Each row is a point. A path goes straight from each point to the next, and from the last back to the first. The post is the endless flat space through its rows: a point in 2 columns, a line in 3, a plane in 4, and so on, so that a path can go around it. Count how often the path circles the post. Going back the other way cancels.

Post (2 x 3)
-3, -42, -13
0, 22, 11
Path (22 x 3)
22, 10, 29
45, -32, 9
4, -29, 18
-41, -48, -6
-13, 16, -37
7, -57, -47
-16, 4, 1
-10, 4, 31
18, -29, 35
16, -37, -17
25, -33, 25
-26, -25, 27
-26, -60, -27
3, -10, -43
0, -16, -51
-37, 20, -6
-17, -23, 44
16, -31, 2
22, 9, -2
-5, -8, -37
-39, 20, 10
-18, -29, 17
Times around: 1

Post (5 x 6)
9, 19, 24, -15, -1, 27
-6, -40, -15, -1, -7, -13
7, 42, 13, 13, -18, 21
-15, -39, -6, 35, 35, -20
-14, 21, 4, -10, -2, 27
Path (29 x 6)
-9, -10, -27, 8, -28, -17
-23, 6, 11, -34, -7, 17
-21, 21, -10, 13, -7, 4
-8, -20, -26, 4, 13, -8
-4, 16, -28, -6, -10, 11
-4, -30, 2, -45, 10, -10
-41, 18, 20, -59, -1, 40
9, -15, 56, 12, 41, 23
-20, 37, 6, 44, 28, 22
17, 10, 17, 44, 40, 11
-6, -22, -49, -16, -33, 4
-11, -21, -22, -45, 13, 9
-22, 10, -10, 21, -13, -17
-22, 12, -14, -9, -7, 3
-33, -40, -60, -5, 0, -5
4, -26, -35, -44, -24, 4
-19, 6, -33, 37, -17, -31
-22, -20, 11, 2, 5, -8
-38, 8, -6, 27, -24, 17
-17, -22, -2, 16, -22, -10
-6, -11, 10, 19, 4, 17
-1, -53, -3, 22, 49, -9
17, -36, 17, -38, 16, 22
-23, 6, -37, 6, 2, 1
-4, 15, 9, -21, -19, 4
-16, -5, -11, 21, -25, -8
-16, -23, 19, -23, 16, 26
-9, 18, -15, 46, -5, 9
10, -20, -12, -44, -17, 11
Times around: 3

Post (8 x 9)
-6, 6, 22, -16, 0, 6, -5, 7, 5
-15, 1, 15, -8, 20, 17, 3, 8, 20
4, -19, 3, 30, -11, -12, -28, -12, 21
16, 11, 4, 22, -13, -8, 29, -2, -22
11, 8, 18, -11, 32, 16, -26, 15, 8
20, -19, 8, 14, -13, -3, 31, 13, -21
-11, 8, -14, -8, -3, 30, -11, -15, -2
-3, 2, 10, -15, 20, -4, -6, -11, 7
Path (28 x 9)
6, -16, 23, -11, 1, 37, -18, 5, 21
9, -8, 46, 15, 10, -1, -8, 34, 11
2, 0, 13, 10, 11, -18, 10, 0, 2
-3, 30, -2, -9, -30, 26, -18, 7, -8
9, -3, 3, -14, -15, 42, -23, 22, 26
3, 14, 18, 8, -18, 24, 7, -10, 13
-4, 26, 14, -3, 2, -6, 23, -30, -15
2, 3, 23, -7, 8, -10, 20, 7, -39
-11, 46, -15, -2, 12, -13, -3, -21, -24
-24, 23, -13, 12, -39, 4, 30, -20, 8
-27, 10, -21, -10, 2, 23, 36, -34, 14
-51, -14, -11, 13, -35, 45, -9, -40, 41
-11, -5, -22, 9, 16, 50, -14, -14, 2
-24, 21, 15, -5, 20, -12, 19, -4, -4
-6, 10, 16, -16, -2, 8, -7, 31, 7
1, 13, 11, 19, -6, 19, 21, 24, 4
11, -21, 5, -18, 14, -1, 4, -6, 7
2, 10, 1, -13, 6, 27, 6, -30, -2
1, -13, 43, -12, 43, -54, -29, -29, 28
-27, 3, -13, -5, 4, 26, 50, 2, -38
34, 27, 26, -3, 12, -7, 21, 60, -32
-9, 1, 39, -6, 29, 11, -19, 34, 47
28, 0, 36, -11, 13, 4, 17, 37, -8
-1, 9, -2, 12, -13, 9, 16, -33, -5
17, 15, 15, 17, 35, -16, -7, -7, -28
-28, -22, 23, -8, -1, 2, -28, 28, 25
33, -12, -7, -16, 36, -16, 9, 5, -6
10, 13, 18, -5, 11, -25, -6, -14, 8
Times around: 5

Post (10 x 11)
-9, 9, 1, -37, -8, -12, 3, 7, -9, 1, -2
-4, 12, 2, -4, 0, -17, -5, -15, 26, -5, 28
-4, -7, 6, -11, -6, -36, -7, -17, 15, 0, -8
-27, -30, 2, 8, -8, 15, 20, 1, -22, -5, 5
-17, 32, -48, -8, 29, 14, -10, 17, 24, -4, -60
8, -1, -18, 0, 6, -9, 10, -3, -8, -4, -15
26, 7, 9, 14, 8, -2, -30, -6, 38, 16, 25
-2, -23, -3, 41, 3, 4, 10, 35, 10, 1, 34
11, 18, -28, 24, 14, 9, -7, 12, 51, 32, 4
-9, -22, -7, 21, -29, 0, -4, 11, -1, 5, 35
Path (21 x 11)
21, 23, -32, 15, 39, -14, -22, 5, 21, 4, -37
7, -16, 15, -30, -4, -35, -25, 12, 0, 14, 18
-15, 6, -21, 19, -21, -50, 14, 39, 2, 10, 7
24, 20, 28, 2, 26, 6, -22, 30, 35, 9, 5
-28, 2, -46, 22, -17, -39, 6, -21, 36, -29, -31
36, 5, -28, 60, 20, 11, 13, 53, -9, -14, -13
-1, -21, 3, 40, 4, -21, -22, -23, 22, 0, 27
-7, -15, -28, -13, 11, 38, -21, -11, -31, -6, -13
36, -23, -33, 23, -8, -22, 27, 48, -25, 2, 0
-5, -20, 15, 9, 2, 16, 3, -28, 7, 7, -26
7, 10, 16, 11, 32, -17, 14, 19, 2, -10, 22
-10, 20, 26, -8, 11, -8, 12, -9, 39, 47, 42
2, -9, -2, 40, -38, -13, -7, -13, 23, 12, 38
1, 16, -25, -15, -22, 5, -6, 2, 44, 15, -19
-15, -24, -9, 15, 7, 8, -27, 25, 32, 13, 33
-35, 15, -32, -32, -10, 17, 15, -20, -20, 11, -16
-6, 0, -21, 29, 12, -46, 9, 30, 12, 8, 0
3, 8, -28, -2, -10, -31, 1, 40, 34, 39, 15
-37, -2, 0, -19, 2, 15, -14, 20, 41, -22, 6
-3, -9, 6, 10, -3, -3, 2, 15, -4, -19, 6
-30, 8, -29, 13, -42, -11, 9, 25, 11, 37, 5
Times around: 1

Post (13 x 14)
21, -28, 18, -3, 13, -5, 16, -4, -36, -2, -18, 42, 7, 11
16, -12, 15, 1, 12, -17, 39, 38, -36, 2, -8, 20, -5, -13
33, 13, 20, 5, 12, 11, 4, 8, -33, 12, -31, 23, 9, -9
30, -1, 23, -11, 6, 0, 20, 21, -9, -14, -28, 34, -11, -1
14, -8, 21, 17, 9, 12, -6, 15, -35, -11, -4, 27, -22, -14
20, 19, -4, -1, -9, -15, 11, -42, 3, -31, 19, -28, -3, -6
55, -18, 16, 9, 3, 6, 4, 25, -28, -5, -20, 23, -7, 7
-4, 9, -24, 6, -11, -14, -14, -38, 27, -23, 28, 9, 27, 17
-29, -9, -6, 17, -15, -10, -13, -35, 41, -16, 8, -30, 6, 20
-23, 4, 7, -20, -14, 8, -19, -15, 19, -9, 34, -18, 7, 18
-15, -12, 11, 11, -10, 13, -12, -23, 28, -5, 21, -12, 30, -27
-15, -11, -9, 7, -14, 25, 4, -12, 13, -22, 14, -16, 7, 12
-15, -8, -13, -1, 14, 11, -2, -37, 37, -5, 23, -6, -5, 16
Path (29 x 14)
-4, 3, -11, 33, 12, -11, -21, -57, 10, 1, -8, 19, 35, -53
31, -8, 10, 7, 6, -23, 19, -22, -19, -26, -42, 16, -1, 21
3, 14, 41, -14, -20, 5, 7, 5, 14, -32, 9, -29, 0, 9
21, -16, 22, 9, -16, -26, 21, 25, -20, -16, 17, 11, -37, 18
-7, -15, -7, 13, -17, 1, 5, -9, -1, -15, 15, 7, 17, 4
6, 17, 2, -7, -16, 7, -1, 2, -9, 19, -12, 4, 31, -24
-40, -18, -1, 14, 2, 31, -19, -8, 21, 0, -28, -20, 28, -11
0, 16, -9, 9, -13, -19, 12, 13, -18, -13, 26, -12, 53, -11
-3, 13, 34, 6, -17, -2, -10, 8, 1, -13, -4, -33, -17, 3
0, 7, -2, 14, 0, 19, 2, 0, -20, -7, 6, 14, 0, 7
7, -16, -13, 16, -36, -42, 23, -21, -10, -43, -14, 7, -4, 8
11, 0, -6, -17, 25, 21, -14, -23, 0, 26, -26, -23, -39, 29
7, -15, -1, -1, 0, -39, 3, -25, 44, -20, -3, 1, 14, 8
13, 5, 38, -5, 5, 17, -35, -14, -37, -19, -5, -2, -14, 23
60, 55, 31, -20, -10, 20, -42, -23, 10, -8, -23, 14, 13, 44
-7, -4, -5, 10, 4, -18, 0, -28, 19, -13, -10, 49, -6, 39
11, -17, 3, -32, 4, -2, 40, -7, 1, -9, 53, -14, -9, -22
-6, 0, -35, -30, 16, -18, 34, -13, 20, -15, -3, 24, 1, 24
27, 21, -34, -32, 11, -21, 35, -7, 13, -31, 11, 1, 0, 51
23, 6, 16, 6, -4, 13, -24, -6, -8, -21, 22, -7, 9, 20
14, -36, 6, -1, -18, 7, 37, -5, -11, -41, 22, 1, -12, 19
33, -28, -5, 0, 0, -33, 55, 1, -14, -6, -8, 2, -5, 20
15, 21, -13, -4, -3, 38, -8, -14, 19, -11, 8, -8, 13, -46
6, -2, -28, 38, 2, -25, 39, -16, 7, -14, -25, -31, 10, -51
34, -19, -15, -34, 38, -3, 34, 30, -34, -20, 18, 16, -48, 48
1, 34, 12, -11, 4, -27, 32, -31, 52, -9, -12, -2, 53, -3
27, 2, 25, 21, 14, 55, -16, 31, 9, 23, -8, 15, 6, -23
33, -22, 42, 20, -27, -7, 26, 21, -30, -18, -35, 6, -18, 5
18, -38, 17, -24, 0, 21, 9, -21, -24, 21, -23, 18, 19, 18
Times around: 5
